Every row gives one point. The ring and each string are closed loops that go straight from each point to the next, and from the last back to the first. Before rounding, they use only three directions, however many columns there are. Count how often each string passes through the ring. Passing back the other way cancels.
In the rows, zero is written as 128.

Ring:
[[163 163  77 123]
 [161 168  61 140]
 [151 169  58 153]
 [118 169  78 153]
 [ 70 163 124 132]
 [ 64 154 153 123]
 [ 84 147 157 126]
 [128 140 146 133]
 [161 144 122 127]
 [164 152 103 118]]
String, 25 rows:
[[ 95 166 106 127]
 [ 84 172  96 130]
 [ 74 172 107 116]
 [116 161 102 136]
 [ 90 166 110 124]
 [ 45 175 114 122]
 [ 56 169 112 146]
 [117 156 102 165]
 [ 65 157 138 138]
 [136 151 106 159]
 [ 87 155 138 119]
 [ 28 149 193  95]
 [ 65 140 185 121]
 [ 50 143 194  99]
 [ 69 139 188 114]
 [118 139 148 147]
 [128 147 125 148]
 [ 88 154 143 115]
 [121 151 119 143]
 [117 154 118 139]
 [ 43 160 156 104]
 [  7 166 163 100]
 [ 36 168 133 124]
 [111 163  91 164]
 [131 160  87 160]]
Times through: 3

Ring:
[[ 91 114 143 224 169 117 137 135]
 [118 138 167 207 185 118  97 146]
 [135 148 163 183 193 110  80 154]
 [143 153 116 134 194  85  88 171]
 [139 140  88 125 188  77 106 166]
 [133 104  65 146 175  79 134 138]
 [114  85  78 186 165  94 153 119]
 [ 95  92 105 212 162 106 156 123]]
String:
[[119 143  65 112 181  66 129 182]
 [116 133  89 145 179  82 127 165]
 [138 116 108 168 182  95 110 136]
 [161 110  93 148 186  87  99 130]
 [154 131  71 111 189  70 104 159]
 [128 160  69  93 189  61 113 196]
 [120 156  94 123 187  76 112 186]
 [130 132 113 160 184  93 108 154]
 [156 117 123 170 189  99  90 129]
 [167 132 139 162 197 101  69 137]
 [131 131 128 173 185 100 102 147]
 [137 123 129 179 185 103 101 137]
 [149 128 158 192 191 113  79 132]
 [137 146 199 216 195 128  67 141]
 [102 155 193 219 187 126  94 160]
 [123 133 190 228 187 130  86 134]
 [141 114 146 201 184 113  96 122]
 [141 113 142 198 184 112  97 122]
 [141 118 165 213 187 121  87 121]
 [121 144 197 224 190 130  81 143]
 [108 160 185 205 189 120  89 166]
 [108 154 153 183 186 106 103 169]
 [116 138 129 174 183 100 111 158]
 [120 171 151 157 194  98  87 185]
 [129 192 148 128 203  88  71 206]
 [118 157 118 145 188  88 106 180]
 [133 123 116 169 183  96 108 142]
 [158 115 113 162 188  95  93 130]
 [159 134  84 117 192  74  94 157]
 [127 151  59  95 186  60 122 189]]
Times through: 3
String:
[[ 94 148 183 221 182 124 106 158]
 [114 118 168 230 179 126 108 126]
 [134 107 131 198 180 109 109 122]
 [ 93 123 124 197 171 105 138 150]
 [ 62 116 122 219 160 110 166 151]
 [ 56  95 118 239 153 115 182 131]
 [133  84 121 214 172 112 123 101]
 [133 107 118 188 179 103 114 125]
 [ 75 114 115 208 163 105 159 147]
 [ 55 109 126 234 156 115 174 143]
 [ 99  94 146 243 166 125 138 112]
 [130  99 150 226 177 122 110 108]
 [ 85 131 181 242 175 130 121 143]
 [101 145 191 228 184 128  99 151]
 [148 128 170 204 191 119  76 128]
 [138 121 130 181 184 103 101 135]
 [146 121 132 179 187 104  94 133]
 [178 138 157 166 202 106  52 135]
 [158 172 155 140 206  96  54 175]
 [163 121 131 170 192 102  80 129]
 [135 126 122 171 184  98 104 143]
 [122 138 123 166 184  96 109 159]
 [170 132 148 169 198 105  64 134]
 [159 132 152 177 195 108  71 136]
 [126 131 132 179 184 103 105 147]
 [108 146 151 189 184 108 107 162]]
Times through: 3

Ring, 6 rows:
[[119  87 146  95 171 158  96 142 196]
 [ 84 133  60 126 118 104 147 189 135]
 [ 97 163  50 150  99  86 157 183  91]
 [142 150 121 153 123  97 116 132  95]
 [169 111 194 136 159 119  69  92 138]
 [159  87 201 111 179 148  64  97 179]]
String:
[[132  71 181  98 179 143  70 120 203]
 [118  62 165  70 197 195  85 138 239]
 [108  96 118  84 172 186 119 160 202]
 [105 106 106  94 160 169 125 165 185]
 [114 119 111 117 144 134 120 155 154]
 [ 95 118  90 126 127  97 124 171 145]
 [ 71 140  39 139  99  70 154 201 117]
 [ 65 162   7 141  90  85 180 217 102]
 [106 137  81 122 132 134 141 171 137]
 [121 138 106 146 120  86 119 149 110]
 [112 173  64 170  88  56 147 167  63]
 [106 183  41 160  91  86 167 181  67]
 [107 169  53 146 106 110 161 178  91]
 [117 143  93 137 124 110 132 158 117]
 [120 148  98 157 109  69 123 151  93]
 [ 83 182  15 163  78  63 178 203  66]
 [ 79 158  26 131 106 114 174 205 115]
 [107 131  90 124 132 124 133 166 139]
 [101 125  91 132 124  95 125 167 134]
 [ 85 103  92 117 132  96 119 176 164]
 [ 86  88  98  79 167 176 126 179 213]
 [109 101 117  94 163 168 118 159 188]
 [124 104 139 114 155 134 100 139 166]]
Times through: 5

Ring, 8 rows:
[[142 172 142 127 106  93 124 110 138 147 122]
 [164 148 131 139 109  91 121 113 125 143 117]
 [181 105 115 154 114 104 116 125 101 133 132]
 [198  67 112 165 137 143 101 158  63 105 173]
 [177  73 116 159 132 154 103 159  68 106 188]
 [120 124 121 137  90 123 126 117 128 146 161]
 [ 82 180 132 118  62  88 144  81 178 179 125]
 [ 97 189 140 117  76  86 138  87 171 170 120]]
String, 25 rows:
[[224  60 114 171 153 143  94 168  47  94 170]
 [187  93 123 155 136 138 103 153  75 109 167]
 [145 120 116 144  92 103 126 110 126 149 136]
 [192  52 104 169 129 148 104 156  62 108 180]
 [211  36 111 173 158 179  88 188  29  80 211]
 [203  57 122 165 161 178  89 187  36  80 209]
 [173  95 125 152 134 148 104 156  77 109 180]
 [123 135 119 137  81 101 132 102 141 158 136]
 [ 86 146 115 129  55  95 144  83 168 178 135]
 [ 70 156 122 122  55 105 144  86 172 177 148]
 [130 135 133 134 108 131 119 130 117 134 166]
 [131 142 131 134 101 115 123 118 127 143 149]
 [ 80 182 124 119  47  68 151  64 193 193 105]
 [ 51 222 138 102  37  59 158  51 219 205  97]
 [ 93 210 152 108  84  89 136  92 173 166 122]
 [162 137 140 138 131 129 109 142 100 119 158]
 [137 149 130 134  98 101 126 110 134 149 132]
 [106 186 131 122  65  64 144  73 180 182  97]
 [136 197 144 121  94  67 132  89 161 163  93]
 [183 154 144 138 135 102 110 132 106 124 125]
 [183 121 134 147 137 126 106 146  88 114 153]
 [156 134 126 141 106 102 121 117 121 141 132]
 [143 148 114 140  72  60 138  78 158 175  89]
 [182 112 109 155 100  80 123 106 118 148 107]
 [215  78 118 165 146 132  99 158  61 103 158]]
Times through: 5
String, 31 rows:
[[106 179 130 123  67  72 142  78 174 178 105]
 [120 200 145 117  88  73 134  89 167 166 102]
 [140 197 149 121 104  76 128  99 153 154 102]
 [127 177 132 127  81  70 136  85 163 169 100]
 [143 148 128 136  97  94 126 107 135 150 124]
 [155 140 128 139 106 100 121 115 123 142 129]
 [131 155 121 134  77  74 136  86 156 169 105]
 [152 151 116 141  77  55 137  79 155 172  82]
 [178 124 113 151  98  75 125 101 125 152 100]
 [221  83 125 163 158 140  93 168  52  93 165]
 [173 111 123 149 121 120 112 135  97 125 149]
 [158 117 117 147 101 104 122 116 117 143 135]
 [165  99 108 154  98 103 122 115 112 144 134]
 [222  38 103 177 147 150  95 169  41  94 178]
 [241  31 116 178 181 184  78 204   7  63 211]
 [201  72 122 162 152 158  94 173  51  92 188]
 [155 109 118 148 107 120 118 127 107 134 153]
 [149  96 111 151 100 124 120 126 107 137 159]
 [173  59 111 162 130 165 102 164  62 104 201]
 [181  55 119 162 149 184  94 183  45  87 219]
 [173  81 126 154 144 169  98 171  61  96 203]
 [140 100 125 144 118 156 111 149  92 118 193]
 [ 61 156 118 122  44  99 149  77 181 186 143]
 [121 133 132 133 104 135 120 129 120 136 171]
 [143 131 131 138 113 126 117 131 112 131 159]
 [102 162 125 126  68  88 140  86 165 172 124]
 [ 41 213 126 105  18  49 166  36 231 219  90]
 [ 44 225 139 100  33  58 160  48 224 209  98]
 [102 191 147 115  88  97 133  99 161 160 131]
 [156 144 143 135 130 129 110 141 104 120 159]
 [133 156 134 131  98 101 126 110 137 149 133]]
Times through: 4
